Every row gives one point. Each copy is the shape, with its points in the same order, stretched, turned, moved and blurred by noise. Is it also mirrored, or only turned?

Shape, 8 rows:
[-0.097 -0.209]
[-0.043 0.331]
[0.113 -0.200]
[0.215 -0.030]
[0.216 0.215]
[-0.384 -0.280]
[-0.095 0.216]
[0.209 -0.244]
Copy 1 (8 x 2):
[0.149 -0.037]
[-0.393 0.026]
[0.133 0.191]
[-0.050 0.297]
[-0.310 0.314]
[0.254 -0.326]
[-0.276 -0.025]
[0.163 0.274]
Copy 1 is: only turned
Copy 2, 8 rows:
[-0.050 -0.188]
[0.114 0.089]
[-0.176 -0.071]
[-0.111 0.045]
[0.044 0.169]
[0.021 -0.377]
[0.123 -0.004]
[-0.236 -0.011]
Copy 2 is: mirrored
Copy 3:
[-0.203 -0.087]
[-0.204 0.328]
[-0.011 -0.077]
[0.055 0.023]
[0.057 0.209]
[-0.439 -0.119]
[-0.226 0.251]
[0.069 -0.116]
Copy 3 is: only turned
Copy 4 (8 x 2):
[-0.169 -0.357]
[0.287 -0.066]
[-0.207 -0.063]
[-0.104 0.120]
[0.134 0.255]
[-0.247 -0.598]
[0.219 -0.138]
[-0.277 0.064]
Copy 4 is: mirrored

Shape (9 x 3):
[-0.390 0.129 0.335]
[0.178 -0.305 -0.146]
[-0.081 0.007 -0.203]
[-0.032 0.286 -0.247]
[0.128 -0.112 -0.083]
[-0.102 -0.118 0.029]
[-0.197 -0.088 0.422]
[0.092 0.137 -0.185]
[0.047 0.082 0.450]
Copy 1:
[-0.158 -0.195 -0.431]
[0.237 0.031 0.248]
[-0.047 -0.164 0.085]
[-0.201 0.003 0.222]
[0.115 0.082 0.190]
[0.056 -0.114 -0.067]
[0.070 -0.033 -0.344]
[-0.033 0.114 0.241]
[0.120 0.342 -0.098]
Copy 1 is: mirrored
Copy 2, 9 rows:
[0.045 0.537 0.167]
[-0.190 -0.278 -0.179]
[0.188 0.098 -0.157]
[0.407 0.201 0.010]
[-0.055 -0.100 -0.029]
[-0.050 0.098 -0.058]
[-0.257 0.294 0.201]
[0.202 0.032 0.050]
[-0.274 0.179 0.490]
Copy 2 is: only turned
Copy 3, 9 rows:
[0.333 -0.428 -0.276]
[-0.070 0.300 0.264]
[-0.176 -0.179 0.005]
[-0.319 -0.294 -0.211]
[-0.085 0.160 0.084]
[0.088 -0.044 0.044]
[0.429 -0.060 -0.093]
[-0.261 -0.062 -0.094]
[0.316 0.117 -0.200]
Copy 3 is: mirrored

Shape (8 x 4):
[0.324 -0.091 0.052 -0.109]
[0.046 -0.046 0.002 -0.016]
[-0.038 -0.135 0.093 -0.086]
[-0.102 0.075 -0.381 0.233]
[-0.178 -0.096 -0.127 0.299]
[0.132 0.119 0.297 -0.165]
[0.084 -0.068 0.527 0.144]
[-0.055 0.025 -0.387 0.252]
Copy 1:
[-0.216 0.283 -0.257 0.079]
[-0.072 0.082 -0.070 0.145]
[0.082 0.004 -0.089 0.251]
[-0.135 -0.002 0.041 -0.193]
[-0.159 -0.227 0.148 0.172]
[-0.066 0.281 0.004 0.236]
[-0.247 0.006 0.124 0.516]
[-0.281 -0.084 -0.020 -0.201]
Copy 1 is: only turned
Copy 2:
[0.031 -0.125 0.278 0.111]
[-0.029 0.001 0.037 -0.028]
[-0.137 0.060 0.053 -0.165]
[0.278 -0.176 -0.434 0.013]
[0.131 0.109 -0.320 -0.225]
[-0.180 0.140 0.425 0.266]
[-0.153 0.491 0.618 -0.030]
[0.311 -0.204 -0.423 -0.028]
Copy 2 is: mirrored

Shape (12 x 6):
[-0.382 -0.126 0.103 -0.101 0.115 0.006]
[0.179 -0.164 -0.001 -0.013 -0.141 -0.082]
[0.139 -0.148 0.497 -0.151 -0.074 -0.049]
[-0.325 -0.007 -0.081 0.049 -0.264 -0.136]
[-0.145 -0.418 -0.260 0.303 -0.229 -0.067]
[-0.049 -0.114 -0.205 0.122 -0.203 0.223]
[-0.009 0.073 -0.243 -0.395 -0.144 0.179]
[-0.204 -0.192 0.351 0.047 0.142 -0.038]
[-0.171 0.083 -0.053 0.029 0.143 0.292]
[0.049 -0.134 0.224 0.072 0.311 0.011]
[0.243 0.268 -0.012 -0.230 0.318 -0.106]
[0.200 0.040 0.104 -0.220 0.126 -0.105]
Copy 1:
[0.113 0.242 -0.243 -0.068 -0.088 0.506]
[-0.037 -0.023 -0.011 0.122 -0.239 -0.135]
[0.106 0.056 -0.483 -0.091 -0.439 0.118]
[-0.241 -0.094 0.144 0.019 -0.019 0.184]
[0.115 -0.186 0.454 0.099 -0.385 -0.015]
[0.191 -0.171 0.339 0.017 0.000 -0.086]
[-0.171 0.273 -0.028 -0.075 0.245 -0.036]
[0.258 -0.014 -0.357 -0.057 -0.330 0.448]
[0.250 -0.015 -0.040 0.003 0.223 0.261]
[0.282 0.102 -0.381 0.120 -0.258 0.274]
[-0.286 0.255 -0.502 0.322 0.248 0.046]
[-0.159 0.259 -0.449 0.135 -0.089 0.007]
Copy 1 is: only turned
Copy 2, 12 rows:
[-0.390 0.316 0.434 0.103 -0.210 -0.219]
[-0.097 -0.113 0.068 -0.100 0.029 0.291]
[-0.093 0.247 0.235 -0.274 -0.127 0.333]
[-0.456 0.090 -0.106 0.070 -0.168 -0.067]
[-0.561 -0.209 0.160 0.089 0.150 0.099]
[-0.299 -0.241 0.058 -0.168 -0.109 -0.037]
[-0.041 -0.131 -0.028 -0.114 -0.509 0.083]
[-0.292 0.345 0.514 -0.033 0.015 -0.076]
[-0.141 0.025 0.383 -0.115 -0.108 -0.337]
[-0.032 0.176 0.589 -0.034 0.208 -0.012]
[0.385 0.069 0.183 0.024 0.100 0.067]
[0.174 0.080 0.215 -0.067 -0.002 0.182]
Copy 2 is: only turned
Copy 3 (12 x 6):
[0.448 0.109 0.056 0.223 0.312 -0.131]
[-0.024 0.089 0.070 0.044 0.000 0.088]
[-0.004 -0.065 0.136 0.055 0.107 -0.426]
[0.373 0.476 0.076 -0.033 0.183 -0.038]
[0.244 0.330 0.416 -0.078 0.227 0.283]
[-0.005 0.244 -0.080 -0.072 0.293 0.134]
[-0.098 0.259 -0.438 0.351 0.161 0.046]
[0.380 -0.094 0.206 0.061 0.245 -0.218]
[0.175 0.017 -0.262 0.012 0.228 -0.009]
[0.171 -0.267 0.047 0.004 0.079 -0.097]
[0.043 -0.148 -0.423 0.237 -0.267 -0.050]
[0.001 -0.118 -0.196 0.213 -0.132 -0.129]
Copy 3 is: only turned
Copy 4:
[-0.218 -0.232 -0.012 -0.065 0.223 -0.139]
[0.013 -0.032 -0.054 0.039 -0.229 0.229]
[0.066 -0.348 -0.131 -0.207 -0.094 0.355]
[-0.265 0.088 -0.069 -0.143 -0.051 -0.156]
[-0.351 -0.097 -0.165 0.247 -0.221 -0.124]
[0.073 -0.048 -0.108 0.099 -0.257 -0.173]
[0.238 0.103 0.329 -0.076 -0.039 -0.169]
[-0.093 -0.313 -0.261 -0.093 0.151 0.130]
[0.310 -0.105 -0.224 0.085 0.204 -0.210]
[0.093 -0.323 -0.287 0.165 0.208 0.202]
[0.365 0.153 -0.081 -0.039 0.147 0.281]
[0.192 0.018 -0.010 -0.094 0.008 0.324]
Copy 4 is: only turned

Shape:
[-0.144 -0.080 -0.095 0.128 0.068 0.187 0.257 0.000]
[0.125 0.201 -0.106 0.229 0.048 0.342 0.206 -0.241]
[0.136 -0.235 0.093 -0.075 -0.039 -0.253 -0.038 0.343]
[0.151 -0.204 -0.109 -0.253 -0.028 -0.161 -0.011 0.006]
[-0.148 0.221 -0.031 0.214 -0.079 0.239 0.382 -0.032]
[0.091 0.224 -0.039 0.026 0.167 0.175 0.398 -0.133]
[0.131 -0.189 0.178 -0.003 -0.028 -0.040 0.218 -0.034]
[0.109 -0.175 0.141 -0.021 -0.138 -0.156 -0.167 0.061]
[0.041 -0.316 0.130 -0.122 0.105 0.034 0.125 -0.077]
[0.208 0.134 -0.164 0.416 0.179 0.187 0.352 -0.124]
[0.182 -0.215 -0.015 -0.140 -0.010 0.308 0.176 0.103]
[0.055 -0.176 0.184 0.015 -0.088 -0.074 -0.016 0.146]
[-0.085 0.026 -0.181 0.345 -0.073 0.106 0.311 -0.116]
[-0.213 -0.119 0.129 0.113 0.102 -0.130 -0.181 0.232]
Copy 1 (14 x 8):
[0.265 0.022 0.345 -0.211 -0.194 -0.100 0.240 -0.132]
[0.346 -0.433 0.375 0.030 -0.041 -0.250 0.023 -0.381]
[-0.423 0.415 0.132 0.198 0.071 -0.080 0.153 0.319]
[-0.179 0.421 -0.189 0.267 -0.090 -0.131 -0.099 0.136]
[0.423 -0.268 0.471 0.007 -0.126 0.016 0.431 -0.359]
[0.118 -0.326 0.287 0.110 -0.393 -0.102 0.264 -0.448]
[-0.041 0.212 0.381 0.187 -0.310 -0.071 0.008 0.051]
[-0.150 0.284 0.122 0.177 0.152 0.020 -0.208 0.326]
[-0.060 0.199 0.254 -0.057 -0.427 -0.141 -0.141 0.208]
[0.138 -0.315 0.640 -0.080 -0.091 -0.262 0.142 -0.621]
[0.085 0.050 0.163 0.165 -0.292 -0.520 0.090 0.263]
[-0.117 0.210 0.284 0.113 0.024 0.003 0.015 0.310]
[0.415 -0.004 0.487 -0.091 0.035 -0.034 0.133 -0.467]
[-0.312 0.168 0.317 -0.331 0.176 0.214 0.029 0.254]
Copy 1 is: mirrored
Copy 2 (14 x 8):
[0.063 0.087 0.284 0.002 -0.114 -0.054 0.143 -0.185]
[0.055 0.150 0.172 0.004 -0.297 0.220 0.366 -0.180]
[0.002 -0.252 -0.108 -0.224 0.264 -0.160 -0.026 -0.066]
[-0.060 -0.233 0.019 -0.301 0.026 -0.233 0.108 0.145]
[0.095 0.120 0.402 0.151 -0.168 0.185 0.301 -0.166]
[-0.048 0.098 0.304 0.178 -0.230 0.088 0.497 -0.117]
[-0.064 -0.101 0.175 -0.240 0.057 -0.067 0.182 -0.248]
[-0.014 -0.189 -0.158 -0.340 0.114 -0.006 -0.123 -0.071]
[-0.127 -0.028 0.123 -0.255 0.044 -0.200 0.097 -0.242]
[0.143 -0.007 0.168 -0.075 -0.283 0.088 0.504 -0.362]
[0.007 0.181 0.061 -0.173 0.108 -0.076 0.321 0.022]
[-0.024 -0.121 -0.042 -0.201 0.182 -0.025 -0.035 -0.103]
[0.153 -0.022 0.385 -0.108 -0.285 0.047 0.177 -0.209]
[-0.019 -0.104 -0.096 -0.101 0.099 -0.095 -0.281 -0.190]
Copy 2 is: mirrored
Copy 3, 14 rows:
[-0.039 0.264 0.116 0.054 0.188 -0.222 0.065 -0.337]
[-0.107 -0.201 0.161 -0.146 0.097 0.016 0.138 -0.560]
[-0.083 0.334 -0.223 0.102 0.174 0.050 -0.282 0.384]
[0.062 -0.026 -0.133 -0.122 0.103 -0.086 -0.411 0.305]
[0.049 0.254 0.189 0.031 0.089 -0.003 0.391 -0.517]
[-0.010 0.146 -0.005 -0.317 0.141 -0.013 0.202 -0.527]
[0.004 0.248 -0.223 0.125 0.052 0.029 -0.243 -0.112]
[-0.034 -0.066 -0.236 0.194 0.122 0.061 -0.266 0.326]
[-0.041 0.163 -0.292 0.105 0.105 -0.218 -0.317 -0.040]
[-0.162 0.035 0.244 -0.211 0.300 0.146 0.080 -0.732]
[-0.193 0.249 -0.041 -0.013 -0.203 -0.181 -0.268 -0.078]
[-0.073 0.186 -0.211 0.229 0.083 0.027 -0.159 0.166]
[0.064 0.099 0.315 0.079 0.252 0.011 0.093 -0.489]
[-0.093 0.159 -0.212 0.255 0.410 -0.186 0.085 0.204]
Copy 3 is: only turned
